Every row gives one point. Any point is a mix of the corners, with weights that add up to 1. It lies inside the corners' shape when no weight is negative. Is each point inside? If not, which corners have a negative weight?
In the rows, 128 means zero.

Corners:
(1): [177 167]
(2): [ 95 125]
(3): [122 178]
Points:
[132 147] -> inside
[ 98 160] -> outside (1)
[119 140] -> inside
[109 165] -> outside (1)
[116 149] -> inside
[115 145] -> inside
[165 180] -> outside (2)

Corners:
(1): [151  85 186  83 100  53 207 190 127]
(2): [163 103  49 107 179 135 107 127 133]
(3): [151  96 118 155 102 107 144 127  73]
(4): [153 104 150  91 137 124  98 133 117]
(5): [137 115 160 142 233 148  98 142 160]
(6): [146 119 119 138 156 172 125 107 150]
(7): [176 141 147 171 153 201  57 129 139]
(8): [ 94 205 116 114 134 129  54 102 190]
(9): [130 120 154 149 131 166  71 146 136]
(10): [142 125 110 104 153 138 130 143 106]
Points:
[138 135 158 131 152 156  92 137 152] -> outside (2, 3)
[132 116 109  99 173 110 144 146 160] -> outside (3, 4, 7)
[157 110  82 117 168 139 106 130 133] -> inside
[145 110 132 142 129 132 117 133 112] -> inside
[168  87 125 115 166 130 143 139 112] -> outside (8, 9)
[141 121 140 125 136 132 103 138 140] -> outside (10)
[152 113 140 125 123 132 117 139 135] -> outside (5, 10)
[155 130 143 142 149 163  84 133 138] -> inside

Corners:
(1): [135  96  52 107 142 157 123  99 141 149  91 134 107 106 155 111 131 153
 166 101]
(2): [155  98  50 131  93 146 115 111 113 138 161 161 140 102 146 150 140 140
 160 121]
(3): [146  98 158 120 163 108 107  83 136 128 156  83 174 123 102  65 104  92
 159 170]
(4): [150 152  79  80  58 154  83  77 139 131 127 103 130 165  94  35 198 136
 153 135]
(5): [135  95 114 156 120 154  76  66 140 139 150  89 120  65 109 128 102 183
 128  95]
(6): [124 118 108 151 133 143  26 119 140 125 131 117 108 111 160 136  87 122
 185 176]
(7): [ 90 138 148 133 141 115 139  68  99 132 169 141  59  56 138 182 143 112
 160  70]
(8): [132  98 102 148 142  72 161 140 122 112 127 139 147 117 141 186 137  99
 129 166]
(9): [140  92 143 123 150  76 147 120 140 183 139 159 127 129 128 130 120  91
 149 140]
(10): [158 112  87 133 105 119 146 112 184 139 144 157  91 205 195 124  84  70
 153 137]
(11): [125 133 139 168 147  97 168 123 165 151 123 143 123 144 201 100 103 150
 142 112]
(12): [145 191  91  78 147 110 136 135 172  92 161 172 135 165 149 107 104  93
 130 141]
(13): [136 142 123 115  85 105 159 181 102 140 118 136 148 128 125  64  89 104
 161  46]
(14): [160 162  54 125 151 153  62 106 139 167 133 114  98 114 180 136 123 150
  90 145]
(15): [ 83 152 127 137 152  89 119  78 158 165 150  83 146 194 134 176 124 143
 122 164]
(16): [106 121 119 148 163 165 116  97 185 138 173 150 157 182 134 124 163 129
  92 159]
(17): [124 157  76  80  82 153 163  84  84 151 120 178 151  74  87 104 134  89
 119 113]
(18): [137 217 136 143 138 117 124 137 104 119 143 144  97 179 156 149  81 164
 112  87]
(19): [121 132 215 173 158  95 177 102 143 126 139 133 220 116 125 154 116  95
 135  66]
(20): [164  99 102  33 129 188 144 147 142 151 110 138 137  93  71 124 174 108
 147 192]
(21): [101  44 168 161 100  95  60  71 134 116 143  90 193 149 175 120 106 145
  90 141]
Points:
[138 145  99 109 134 123 121 115 148 129 141 142 129 139 144 116 119 117
 136 132] -> inside
[141 120 111 130 130 126 121 116 142 134 135 135 127 130 152 118 117 127
 141 120] -> outside (15, 17)
[139 126 109 120 123 131 121 107 138 135 138 136 132 128 135 112 128 118
 141 129] -> outside (15)
[124 128 124 129 134 120 121 101 138 137 138 123 133 125 135 129 120 124
 132 123] -> outside (2)
[135 124 116 124 117 124 125 117 128 139 135 127 139 121 130 108 112 121
 141 110] -> inside
[107 120 120 163 125 115 136  91 140 139 141 157 128 156 169 159 137 127
 140 123] -> outside (3, 5, 12, 13, 14, 20)
[131 128 122 134 134 120 128 114 131 137 139 136 136 125 144 136 111 123
 136 117] -> outside (4)

Corners:
(1): [150 162  66  93 109 164 136 116 134 105 140  87 115 123 106  71 135 140
 135 160]
(2): [154 143  56 151 132 132 162 166 161 129 153 108 121  87 204 101 192 139
 174 128]
(3): [104 141 124  83 117 173 176 137 145 135 191 141 151 133 112  86  98 175
 110 147]
(4): [149 110  43 124 106 143 100 148 152 135 197 102 128 113 166  95 160 134
 157 146]
(5): [136 148 124  86 111 139 142 124  99 132 188 145 191 174 120  92 191 132
 107 123]
(6): [104 115 166 114 156  82 157 103 113 163 147 180 147 169 102 116  61  92
  92 130]
(7): [ 75  81 185 121 161  80 142  89  89 142 135 172 137 121  79 148  80 113
  93 150]
(8): [165 108 118 189 143 113 102 181 161 150 148 130 145 106 140 145 142 103
 160  99]
(9): [134 116 126 168 167 121 113 142 164 145  95 133 158  54 195 121 123  85
 171 103]
(10): [156 127  56 134  59 100 130  93 158  90 153 130 171 122  92  85 151 150
 104 187]
(11): [102  95 167  84 114 150 103 148  95 116 127 164 173 188  77  98  98 159
 107 123]
(12): [167  76 171 173 143  97 133  88 123 155 100 171 118  89 132 171  92 103
 116 101]
(13): [141 181  52 131 143 132 100 175 168 107 158 116 136  97 213  99 184 148
 168 118]
(14): [ 90 129 160  63 145 144 129 126 125 155 120 128 148 198 113  79 125 130
  58  86]
(15): [172 146  62 138 113 132 156 133 133 115 180  79 139 117 175  65 144 149
 124 172]
(16): [108 152 114  76  93 150 123 152  95 148 151 128 176 167 138  74 154 149
  99  86]
(17): [174 135 113 115 196  99 117 147 175 164  54 102 128  76 197 158 118 122
 156  59]
(18): [165 129 150 114 162 108 115 144 145 175 102 154 101  97 137 108 122  95
 128 110]
(19): [140 137  97 134 107 112 107  87 123 127 137 128 179 149  97  78 153 166
 130 125]
(20): [153 123  24 143 186 131  76 169 155 146  97 129 163  70 171 124 190 114
 157  75]
(21): [108 114 179 133 167  99 153  82 120 168  78 157 157 131 105 168  74  99
  90 174]
Points:
[144 138  89 111 121 131 125 150 148 133 149 128 153 135 142  96 153 138
 123 129] -> outside (1, 7, 9, 12, 19)
[158 117 109 146 146 104 133 114 139 145 124 130 142 101 137 127 129 106
 134 136] -> outside (3, 11, 13, 14, 16)
[148 120 131 126 143 103 137 118 136 137 123 143 124 100 145 120 116 105
 130 151] -> outside (3, 8, 14, 16, 19, 20)
[143 126  94 126 137 145 112 169 132 138 150 119 130 114 170  99 175 120
 146 103] -> outside (3, 6, 10, 17, 19, 21)
[134 119 128 125 140 123 131 131 132 141 131 142 142 121 137 119 119 120
 122 119] -> outside (19)
[126 120 143 107 126 123 127 116 124 143 128 143 151 143 103 111 110 129
 109 125] -> outside (2, 13, 15, 20)
[135 127 116 124 137 121 127 132 133 143 133 136 147 126 130 111 127 121
 123 123] -> inside
[123 124 123 116 128 128 129 130 127 139 143 139 150 139 122 102 128 129
 114 128] -> outside (17)
[144 150  67 109 133 153 113 160 144 131 150 104 152 128 166  81 167 143
 148 103] -> outside (7, 10, 12, 18, 21)

Corners:
(1): [141 161 159 126  68 144 104 151 124 161 127 116 136 105 142 152 143  74
 115 135]
(2): [161 143 123  86 134 120 119 126 120 128 126  76 119 121  51 136 132 119
 112 147]
(3): [123 143 246  89 136 157 107 152 169 155 122  91 124 100  62 104 135 128
 111  86]
(4): [ 50 153 118 107 108  77 130  63 132 136  97 123 120 114 130 152  79  89
  99 140]
(5): [ 73 123 166 134 111 106 106 164 168 114 135 128 103 143  94 123 152 106
 136 124]
(6): [154 163 155 124 151 129 173 139 112 139 149 135 126 176 166 141 151 119
 130 195]
(7): [155 154 117 155 114 156 100 147 156 101 152  78 134 124 107 143 112 159
 249 122]
(8): [115  58 139 185 140  77 120 149 108 128 146 156 115  92 158 115  75 119
 125 125]
(9): [ 98 168 124 197 121 159 112 124 118 142 102 108 121 151 164 153 152 111
 208 108]
(10): [112 130 147 128 140  92 166  99 118 140 144  99 146 134 137 143 106 111
 176 106]
(11): [125 145 138 151  96 136 126 157 184 138 141 192 161  99 142 130 145 138
 102 110]
(12): [133 157 130 146  64  95 115  83 102 174  49 209 116 105 154 103  46 135
 123  99]
(13): [160 131 135 153 166 126 117 103 111  86 118 118 232 168 154 139 130  98
 149 147]
(14): [131 144 164 115 144 138 123 101 114 152 137 191 160 124  79 123 105 118
 164  99]
(15): [154 132 138 100 136 162 102 168 207  78 132  88 103  96 157  94 155 124
 113 105]
(16): [114 142 139  92 128 162 195 128 111 136 147 162 118 118 134 131  82 113
  91 107]
(17): [136 149 132 106 107 102 128 111 107  99 170 121  96 114 120 152 130 155
 140 122]
(18): [147  60 133  93 126 117  92 161 138 109  57  84 109 159 121 128 127 115
 104 122]
(19): [128 118 102  90 148 137 160  48 158  58 134 110 110 114 131 128 119 138
  92 198]
(20): [102  79 139  94 155 140 106 137 117 124 135 107 172 188 120 124 141 103
 124 208]
(21): [ 60 147 108 171 156 120 117 102 242 110 147 111 109 184 178 102 167 118
 131 123]
Points:
[124 135 153 122 123 130 127 134 121 134 124 130 136 129 121 134 117 113
 135 122] -> outside (19, 21)
[139 139 160 125 125 135 126 136 136 128 126 125 129 121 120 128 128 124
 138 116] -> outside (4, 20, 21)
[122 136 139 123 131 130 131 120 130 121 127 120 129 136 131 130 118 116
 137 131] -> outside (11)
[170 142 152 107 129 137 141 128 121 117 157 134 141 109 131 126 119 136
 128 139] -> outside (4, 5, 9, 18, 21)
[137 139 133 110 128 128 126 126 131 125 130 107 124 125  99 133 123 121
 129 134] -> inside

Corners:
(1): [116 173  82 131 160 125 131 113 160 140 161  79 105 105 118  82  93  83
 130 134]
(2): [135 118 151 116 144 182 142 126 129 122 163 112  59 166 153 139 124 144
  99 111]
(3): [163  91 179 103 150 143 181 169 176 165 142 143 113 175 134 176  80 122
 123 133]
(4): [127 105 168 153 102 162 113 141 141  71  98 116 138 173 174 109 111  93
 187 100]
(5): [108 153  77 195 172 151 126 137 125 137 194 133  84 201 131  96 120 116
 109 115]
(6): [ 66 123 113 111 129 116 106  96 127 124 107  52 106 132 125 132 136 140
  92  91]
(7): [ 89  97 131 115 125 131 181  67 122 112  90 133 128 119 144 132 104 169
  75 103]
(8): [112 108 111 132 144 108 118 102 152  91 105 164  90 127  98 109 114  91
 119 123]
(9): [162 101 100 166 131 100 146 102 147 159  59 132 134 128  75 102  52 198
 121 138]
(10): [129  98  72 121 144 159  86  95  56 128 209  78 151 135 136 146 122 142
 132 106]
(11): [173 132 171 147  47  77 159  90 135 114 146 229 158  80 107 145 122 110
  92 135]
(12): [120 115 123  90  75 143  89 122  67 111 139 175 157 147 150 130 104 122
 148  87]
(13): [110 117 152 105 104 116 149 117 111  93 181 177 115 170 154 123  84 154
 145 134]
(14): [136 120 211 105 216 134 137 126 121 115  87  73 174 155  84 109  87 101
 207 126]
(15): [171 165 136 160 160 185 186 124 129 111 156  49 131 144  74 150 127  81
 167 119]
(16): [ 77 105 100 167 163 168 158  27  76 148 158  81 119  77  23 125 176 146
 137 107]
(17): [122 178  73 135  90 122 128  57 148 154 149  98 101 123 119 112 110  96
 117 213]
(18): [140 116 116 151 169 112 115 147  17 125 131 110 129 130 135 135  55 133
 145 126]
(19): [156 129 153 114 168 128 140 125 122 133 125 117 124 128 146 190  95 136
 148  91]
(20): [125  64 111 104 148  75 113 154 122 110  86 170 119  90 146 125 128 150
 106 116]
(21): [115 157 188 133 104 155 119 156  66 123 164 133 221  71 135 231  77 145
  76  76]
Points:
[101 120  96 123 117 134 117  91 104 112 131 108 143 105 133 140 113 140
 119 104] -> outside (2, 3, 5, 11, 14, 18)
[124 116 131 126 128 121 137 116 117 116 138 143 122 139 129 127  97 139
 129 124] -> inside
[116 118 130 127 150 142 130 124 117 125 137 105 127 146 122 127 103 126
 133 118] -> outside (11, 19)
[129 104 151 122 145 130 134 124  93 114 125 124 137 135 124 141  97 139
 142 108] -> outside (1, 5, 17)
[121 118 119 133 147 138 131 114 115 126 134 111 121 135 121 129 108 131
 129 117] -> outside (11)
[131 109 137 134 136 132 134 118 107 119 127 128 134 132 120 140 105 138
 127 106] -> outside (1, 17)
[110 126 126 114 122 145 128  90  81 134 169 110 138 134 139 160 112 144
 107 117] -> outside (1, 4, 8, 9, 15, 20)
[122 119 133 127 134 134 127 118 112 125 139 130 126 132 132 137 104 132
 121 113] -> outside (15)
[129 136 121 130 144 141 139 117 130 128 148 105 114 131 122 124 105 115
 126 122] -> inside

Corners:
(1): [146 154 104  52 136 116 179  87 137 152 140  72 148 156  71 132 141  83
 151 149]
(2): [113 155 106 102 133 132 158 154 156 146 103 114 191 149 149 128 112 143
 125 151]
(3): [ 95  53 103 175 143 112 169  96 176 174 111  97 134 131 117 151 134 115
 110 100]
(4): [112 168 140 140 144 152  71 135 170 187 164 161  97  95 153 115  93 137
 144 116]
(5): [111  81 149 116  89 156 189 109 115 117  72  51 138 113 114 113 126 162
 168 131]
(6): [ 76  95 144  85  96 140 108 121 146 123 149  85 160 101  89 100 124 114
 148 136]
(7): [ 69 104 134 125 135  78 162 137 144 148 145 157 170  92 121 131  89 144
 144 150]
(8): [ 71 153 127 169 106  67  99 106 103 124 127 157  84  80 124 113 142 142
 135 165]
(9): [118 104  77 187 179  74  92 159 117 132 167 134  81 144 134 151 173  84
  90  94]
(10): [ 86 205 131  59 127 129 103  91 116 158 170 115 123 179  93 131 129 166
 145 178]
(11): [136 102 113 179 132 123 163 123 138  87 182 127 132 124 183 125 166 162
  82 147]
(12): [145 182 151 108  90 125  92 152 143 134 118 105 108 191  90 119 134  95
  98 139]
(13): [128 135 138 124 183 103 153 106 135 102 141 125 105 133 113  89 167 151
  61 110]
(14): [ 85 110 153  71  44 133 222  87 185 100  94  39 158 107 109 174  79 139
 106 182]
(15): [126 148 144 158 188  76  69 121 149 105 155  82 111 174 153  89 126 155
  73 117]
(16): [155 151 181 157 180 130 105 122 136 125 115 116 167  92 162 108 121 175
  88 111]
(17): [107 135  81 127  98 131  94 125 133 151 163 130 130 133  84 131  83  90
 162 136]
(18): [ 69 129 147 118 111  79 126  85 134 176 172 132 143 137 147 131 109 115
 114 114]
(19): [145 196 133  84 173 140  62 110 138 132 172 146 115 180 117 134 125  71
 155 114]
(20): [162  81 140 112 126  80 120  98 142 102 142  80 116 121 159 115 111 140
  78 141]
(21): [ 87  76 135 126 158 123 163 111 128 144 101  97 103 170 117 160 139  73
  81 159]
Points:
[108 126 131 134 129 113 122 117 139 133 136 118 127 127 130 125 123 130
 118 134] -> outside (1)
[104 121 133 108 122 144 154 128 147 151 111  99 147 117 100 134 116 132
 133 137] -> outside (8, 11, 15, 18, 19, 20)
[ 84 106 129 102 136 104 123  87 138 157 146 110 125 123  96 114 116 113
 148 128] -> outside (2, 9, 11, 12, 14, 16)
[111 133 131 125 127 114 124 118 139 139 139 113 134 134 126 128 121 125
 121 136] -> outside (13)
[102 138 112 106 115 106 146 118 131 140 145 123 113 145 115 144 124 106
 110 167] -> outside (3, 5, 6, 15, 16, 19)

Corners:
(1): [160 142 143  68 183 195 110 107 117  60  65 121 113 142 102 165 130 111
 146 122]
(2): [140 113 107 166 104 142 118 159  92 172 159 165 124  90 113 122 189 178
  81 143]
(3): [136  99 129 158  68 168 130 173  93 171 132 127 192 104 150 148 153 168
 150 125]
(4): [179 136 125 108 177 105 153 161 131 119  91 116 105 118  58 156 132 115
 170 103]
(5): [144 119 163 137  96 107 151 129 127  78 137 150 113 118 168 166  77  95
  75 114]
(6): [136  82 144 109  85  79  96 175  92 168 152 141 140 163 163 100 182 177
 107 123]
(7): [119 167 101 123 145 137 127  94 130  93  81 162 147 154  97 124 121 121
 165  84]
(8): [149 139 150 118 241 168 181 130 113  98  79 137 131 131 115 130 154 106
 150 133]
(9): [131 111 168 113 137  90 116 128 134  94 111 143 104 100 186 165  83 190
  79  61]
(10): [ 99 100  93 104  80 124 134 110 112 162 180 109 147 120 116 140 159 161
 110 108]
(11): [121 178 185 130 185 151 146 117 157 121  93 122 102 165  77 178 128 150
 158 144]
(12): [190 107  97 148  97  98 127  94  99 207 181 134 153 146 139 110 170 184
 142 153]
(13): [152 130 167 116 132 136 130 124 185 139 137 173 135 141  99 157 161 100
 168 116]
(14): [153 127 141 113 125 132 145 167 179  95 186 124 131 146 197 176  64 143
  52  47]
(15): [117 153 143  93 191 126 106 132  95 153  83 149 175 135  75 161 117  99
 132 154]
(16): [127  72 122 130 152 122 137 156 183 110 126 140 152 137 162 128  55 156
  63 122]
(17): [133 134  87 144 101 112  84 141 136 171 115 114 127 110 146 111 201 154
 138 153]
(18): [145  68 145 166  77 136 109  96  87 206 155 129 104 113 145 111 143 137
 104  96]
(19): [126 166 143 112 206 149 129 114 118  63 149 146 142 118 103 137 115 116
 176 127]
(20): [137 142 122  98  67 151 127 150 113 188 147 121 130  95 153  94 146 159
 102 140]
(21): [132 141 101 102 219 159 138 166 103  90  71 158 100 155 134 197 109 106
 179 163]
Points:
[145 124 137 134 128 129 134 144 135 147 133 143 135 139 133 143 131 136
 120 119] -> outside (1, 9, 10, 19)
[142 117 131 125 132 132 129 139 130 127 127 137 127 130 139 138 135 142
 122 120] -> outside (15)
[138 120 132 125 142 131 129 134 128 124 123 142 132 133 128 147 124 134
 122 119] -> outside (20)
[134 119 124 124 162 125 130 140 129 111 106 139 138 131 124 143 119 145
 125 128] -> outside (13, 14, 18, 20)
[134 123 133 113 131 131 130 136 131 127 117 136 142 138 150 150 123 143
 119 124] -> outside (2, 4, 18, 19)
